Every row gives one point. Each copy is the shape, with its points in the same order, stretched, turned, moved and blurred by noise. Some copies are also mirrored. Which?

Shape, 6 rows:
0: -21   9  35
1:  32   5  -8
2:  11 -14 -17
3:   4   5  73
4:  18  14 -33
5:   2  -6  31
Copy 1, 6 rows:
0: -19   2  53
1:  24   4  -4
2:   2 -14 -14
3:  12  -9  86
4:   5  21 -26
5:   3 -11  41
Copy 1 is: only turned
Copy 2:
0:  -4   3  43
1:  45   0  -5
2:  25 -22 -11
3:  27   7  80
4:  27   4 -31
5:  20 -10  37
Copy 2 is: only turned
Copy 3:
0:   3   8  29
1: -36 -37  -3
2:  -1 -33 -13
3: -18  -6  72
4: -28 -14 -33
5: -11 -24  28
Copy 3 is: mirrored

Shape:
0: -15 -29 -20 -20
1: -40  17  -4 -26
2: -21  15  16  12
3:  65 -45  -6 -12
4: -36  32  10 -16
5:   6  -3 -26 -14
6: -15  27  25  59
7: -29  35 -12   5
Copy 1, 8 rows:
0:   1 -19 -34 -17
1:  19  15   3 -42
2:   9   9  25  -1
3: -29  11 -64  48
4:  15  27  19 -31
5:  21  12 -35  -1
6:  30  12  62  29
7:  43  18  15 -14
Copy 1 is: mirrored
Copy 2 (8 x 4):
0:   8 -53  17 -14
1:  -2 -16  56 -11
2: -10   6  19  10
3:  27 -36 -59 -47
4:  -8   8  54  -6
5:  32 -30  12 -19
6: -10  35  -1  48
7:  15   5  44  16
Copy 2 is: mirrored
Copy 3, 8 rows:
0:  40  29  20 -10
1:  -9  45  19 -34
2: -25  12  11   0
3:  74 -45  -5  -6
4: -30  30  16 -32
5:  28  17 -12 -20
6: -50  -3  -3  37
7: -26  36 -10 -13
Copy 3 is: mirrored
Copy 4 (8 x 4):
0: -22 -33  -2 -12
1: -48  11  15   1
2: -10  32  14 -14
3:  51 -59  28  -7
4: -40  30  23   3
5:  -8 -18   3  13
6:  24  68  -2 -22
7: -26  37  -1  14
Copy 4 is: mirrored

Shape, 11 rows:
0: -11 -33 -55  -6 -11  24
1:  36  10  24  12  49  11
2:   3  14 -14 -10   3  12
3:  58 -13  29  42  68  -2
4:  12  13  35  40  31  23
5: -17  12   0 -24   0 -17
6:  -4   0  -8 -20 -41   1
7: -35 -29   0 -31  -7   8
8: -17  -9 -49   5  24   4
9:  -7 -17 -30 -37 -18   4
10:  32  -5  24  56  39 -22
Copy 1:
0: -19 -19 -68   4   9  18
1:  17   7  42  26  41   5
2:  -4  19 -12   1   4  13
3:  24  -7  47  61  65 -17
4:  -2   4  37  57  26  27
5: -15  14   0 -13 -10  -6
6:   2  -1 -30  -8 -30  13
7: -32 -29 -16 -16 -11  16
8: -36   8 -36  16  24   1
9:  -8 -10 -40 -19  -7   5
10:   4   4  32  77  29 -20
Copy 1 is: only turned
Copy 2, 11 rows:
0: -24 -23 -47  17 -21 -10
1:  -5  56  38  49  27   3
2:   5  26 -19   6   5   5
3:  -6  50  58  92  29 -18
4:   9  34  23  63  39  35
5:  20  11 -12 -18  31  -8
6:  32  -8 -18 -16 -14  10
7: -13 -31  -7 -22  20   6
8: -20   6 -48  28  19 -23
9:  -3  -9 -25 -21 -13 -14
10:  30  29  32  88  40 -16
Copy 2 is: mirrored

Shape, 13 rows:
0: -16  -9  -4 -18   1  -4 -14 -16
1:  -7  -3   2   8 -13 -23   7 -15
2:  -7  -7  12   7 -14 -23  -7   3
3: -40 -17   5   6  10 -22   6  -5
4:  -9 -10   8  -3 -14  -1  11  -3
5:  -5 -11  -3  10   5 -16 -26   4
6:   3 -16 -12  88 -13  27  -5 -10
7:   7  -4  18  -9  -4  -6  -4  -9
8:   1  -6  -3 -12 -18  -6  -8   3
9:  -7 -20   8 -16 -21   7  -6   1
10: -14   3  14  10  -7   6 -27  -3
11:   0  22 -17   5 -14   5  13  15
12:   4 -17   9 -18   0  17   6   7
Copy 1, 13 rows:
0: -21 -14 -16 -16   9   2  -3 -14
1:  -5 -12 -24   8  -4  -7  27 -16
2:  -8 -25 -16   6  -1   1  26   5
3: -38 -25  -9  11  14 -19  19 -11
4: -11  -6  -1   1 -13  -4  13   1
5:  -8 -29 -29   1  16   7   3   4
6:   3 -16 -35  81 -19   4 -19  -6
7:  10 -15   5  -9   5   2  14  -5
8:  -6 -13 -17 -14  -8   6   7   9
9: -11 -21   1 -17 -18   3  -5   8
10: -14 -23  -5   8   6  25   2  -2
11: -13  27 -22   4  -3   7  11  17
12:  -2  -7   9 -15  -4  -9 -11   7
Copy 1 is: mirrored
Copy 2:
0: -10 -11  -5 -23  -7   2  -7 -19
1:  -1  -8   8   1 -19 -22  13 -17
2:   1 -13  18  -7 -19 -20  -3  -2
3: -32 -30  10  -1   1 -21   9  -9
4:  -7 -14  13 -11 -19  -2  18  -6
5:   3 -17  -2   0  -4 -14 -17   1
6:  10 -16  -8  82 -39   6   9   2
7:  12  -9  20 -17 -11  -1   2 -16
8:   6  -4   2 -23 -22  -3   4  -4
9:   2 -20   7 -27 -25  12   8  -3
10:  -6  -7  16   5 -20   6 -20  -6
11:  -1  27  -1   2 -16  -1  23  11
12:   8 -17  10 -22  -5  20  18   0
Copy 2 is: only turned
Copy 3, 13 rows:
0: -23   1 -13  -8  21   5  -4  12
1:  -8  18  -6  11  15 -15  18   7
2:  -3  12   8  14   9 -18   4  21
3: -40  -4   6  10  13 -24  13   4
4:  -7   6   0   1  -4   3  16  11
5:  -7   0  -3  20  22 -13 -17  13
6:   3   6  -5  95  -2  25   2 -20
7:   6   7   9  -9  15   5   7   8
8:   0   9 -12   0   4  -1  -2  25
9:  -6  -2  -4  -2  -2  15   7  35
10: -14  16  12  18  11  12 -17  13
11:   0  17 -22   8 -27   1  -7  -3
12:   2 -14  -1 -15  -4  19   2  11
Copy 3 is: mirrored

Shape (14 x 9):
0: -30  21  19 -14  16 -10 -38 -26  22
1: -26 -18   6 -27  13 -28  12 -36 -16
2: -15  -9  22 -21 -17   4   8 -20  -7
3:   7 -20 -61  16  -9  10  22  51  21
4: -23 -65 -13 -25  49 -27 -51  62   2
5: -25  13  -2  18   5  -6  23   7  48
6: -31   4  22  36  -6 -16  18 -12 -18
7:   8   6  15 -26   7  -1  -1 -28  17
8: -20  22  23 -19  20  -7  27 -11 -17
9: -12 -58  -4  27   6 -17  21 -35   3
10:  10   8   1 -29 -10 -27   1   1 -22
11: -24  14 -26  -2   3   4  17 -10 -10
12:  93  10   0  14   4  74  -8   7 -13
13: -20  20  12  29  13 -31  15 -33  31
Copy 1, 14 rows:
0: -18  46   5   4 -13  -4 -51 -21   4
1: -31   6  -5 -20   8  10  -7 -46 -21
2: -18   8  20 -13 -23  12   7  -7 -21
3:   9 -29 -66   2  14  10   9  47  10
4: -28 -40 -10 -30  59 -16 -84  17  -2
5: -34  30 -37  22   6   1   7  18  17
6: -28   6   4  44   3  -8  15 -16 -29
7:  -6  23   8 -25 -12  15  -7 -15  15
8: -14  37  12  -3  18   5   7 -16 -29
9: -42 -39 -11  19   9  22  16 -37   5
10:  10   4  -1 -30  -3 -19   5 -17 -16
11:  -3  22 -33   7   2  15  -1  -8 -27
12:  95 -14  35   2 -14  62  15  35  33
13: -32  38 -21  33   0 -14  10 -31  18
Copy 1 is: only turned
Copy 2, 14 rows:
0: -27  13   7 -16  10  -2 -58 -35   8
1: -22  -4   8 -20  33 -23  12 -30 -21
2: -13   4  10  -5 -13   2   0 -25 -16
3:  21 -10 -60  16  17  38  16  52   9
4:   2 -28  22 -70  48  22 -31  63 -15
5: -18  -9 -12  40  14   5 -18  12  33
6: -14   5   2  40   4 -25 -19   4 -34
7:   0  15   7  -9   9   2  -8 -40  17
8: -31  33  14   9  22  -7  14 -16 -13
9:  19 -48   9  22  31 -17   1  -8 -20
10:   1  31 -12 -28   2 -19   9  -9 -12
11: -18  19 -32  12  22   8   7 -10 -17
12:  89  57  -4  29 -16  58  -9 -38  -1
13: -11   0  -1  40  28 -34 -28 -20  19
Copy 2 is: only turned
Copy 3:
0: -36  30   6  13  15 -10 -37  -6  41
1: -40   0  32   8  19 -22   3 -29  -6
2: -17   5  36   3 -13   7 -10 -18  -7
3:   9 -17 -18 -22 -14 -11  39  68 -17
4: -66 -15  13  -8  26 -62 -52  81 -33
5:  -5  17  14   2  19  10  27  29  40
6: -30  24  17  45  11  19  24   0 -12
7:   7  10  22  -3   9 -12 -22 -16  18
8: -17  38  23  -5  24   6   5 -19 -16
9: -19 -45  20  43  20  -9  18   0  -3
10: -10  30  17  -4 -12 -34  -2  -7 -27
11: -23  13 -14  -8   2   4  23  -5  -7
12:  92  -4 -44  -2 -16  20 -54  15 -46
13: -13  24  11  39  32   0  24  -6  40
Copy 3 is: only turned
Copy 4 (14 x 9):
0: -16  49  28 -12  13   6 -45   5   8
1: -29  -7  39 -28  19 -19 -25 -13 -16
2: -13  -6  20 -19 -20  11 -21   3 -14
3:   1 -15 -64   5  32  12  27   5  17
4:   4 -32  21 -18  85   2 -23  66  37
5: -13  33  -9   1   6   1  13 -20  37
6: -19   2  25  35 -20 -33 -10  -4   5
7:   8  23  11 -35   2   9 -18  -8 -13
8: -20  24  35 -12  -4  -7  10   8 -25
9:   3 -38  21  13  22 -23 -21 -42  16
10:  -7   5  -5 -36  -2 -18 -14  23 -27
11: -35  16  -7   5  10   0   0  -6 -23
12:  92  10 -45  21 -16  47   8  23 -49
13: -11  43  18   5   4 -35 -12 -39  21
Copy 4 is: only turned

Shape (15 x 11):
0: -15  -6   1 -29  95 -31  -5  20 -28 -11  18
1:   0  11  62 -27  -7 -27 -21 -30   8  14 -27
2:  -2   4 -12  27  -4 -30   9  22 -18  20  20
3:  -4  -7  -6  21  10 -30  17  -7 -21 -20   0
4: -36  -4 -18 -26   4   9  -9 -22  12   4 -75
5:  -4  -3   8 -19  -8   1 -17  15 -14 -13  12
6:  -9 -24  35 -14  24  10 -28  18 -22  -7  25
7: -17  24  31 -32  12  33 -21  19  -2  -5  11
8: -65  24   7 -11 -10 -30 -15   2   2  -8 -15
9: -34 -10 -10   0 -12  24  37  -6  24   9  22
10:  -1 -14  -8 -31  -2 -20  12  -3 -32  14  24
11: -12  11 -11   0  -1 -14 -21   5  17 -19  23
12: -25   9   2 -12   5 -25 -15   5   0 -21  25
13: -25 -14 -17   5 -10   6  29 -72 -30  77  19
14: -41 -17 -18 -24   0  -3 -12  23  33 -10  15
Copy 1 (15 x 11):
0: -24  -7 -30  38  47 -59 -30   8  18  38 -28
1:  63 -29  36   2  30   0  -5  -3 -15  32 -46
2:  18  21 -20  15 -19 -18 -25 -22 -27  19   8
3:   3  -1  -3  22 -19 -32  15 -23 -14  19  -9
4: -20 -21  48  34 -25  38  10  20  27  61 -23
5:   8  22  13  -3   7 -13 -12  -4   1 -15 -15
6:   3   7   3   5  41 -11 -23  -5 -11 -24 -26
7:   6  25  30 -20  49   0  -8  25 -13   0 -21
8:  -2   8  78  26   0 -21  -7 -22  -4  55 -14
9: -30 -12  21 -12 -21  23   1   5 -12   5  49
10:  -7  -8 -16 -27 -18 -19 -27  -8   8   4  -9
11:  16  38  23  21  17 -16   2 -19  17   4  14
12:   6  21  32  14  19 -36  -9 -22   9   9  -3
13: -31 -39 -17 -53 -33  66   2 -33  -9  61  16
14: -18  15  36  29   3   2 -28  -2  27  -2  32
Copy 1 is: only turned
Copy 2:
0:  11  27  29  23 -63 -13 -44 -10  11  18  43
1:  49  -6  -5  31  -5  18  21  -7  39   7 -35
2: -18   3  15  17   8 -37 -16  27  14  14 -10
3:   6   8 -17  39  -3 -33 -20  20   1   4  -6
4:  -4  24 -57   6 -18  -4  41 -22  28   6  14
5:  10 -18   2 -17 -11   4 -11  12   5 -16   1
6:   1 -17  23  -4 -26  37 -33  17   7  -8  -4
7:  16 -19  20 -20 -33  26  18  -6 -12 -17  -4
8:  -6  27  -4  -3 -32 -14  38   7  32 -43 -23
9: -39 -22  -2   8   3 -15  55  47  13 -20  28
10:  -1 -31  17  13   4 -33 -26  -3  30  -1  21
11:   7  19  11 -13   0   6   9  24   1 -32   3
12:   9   6  13  -5 -19   3   2  21  10 -34  -1
13: -70 -45  28  67  54 -14  12 -10  59  22  34
14: -10  14  -3 -30 -25   5  28  31  28 -37  28
Copy 2 is: mirrored
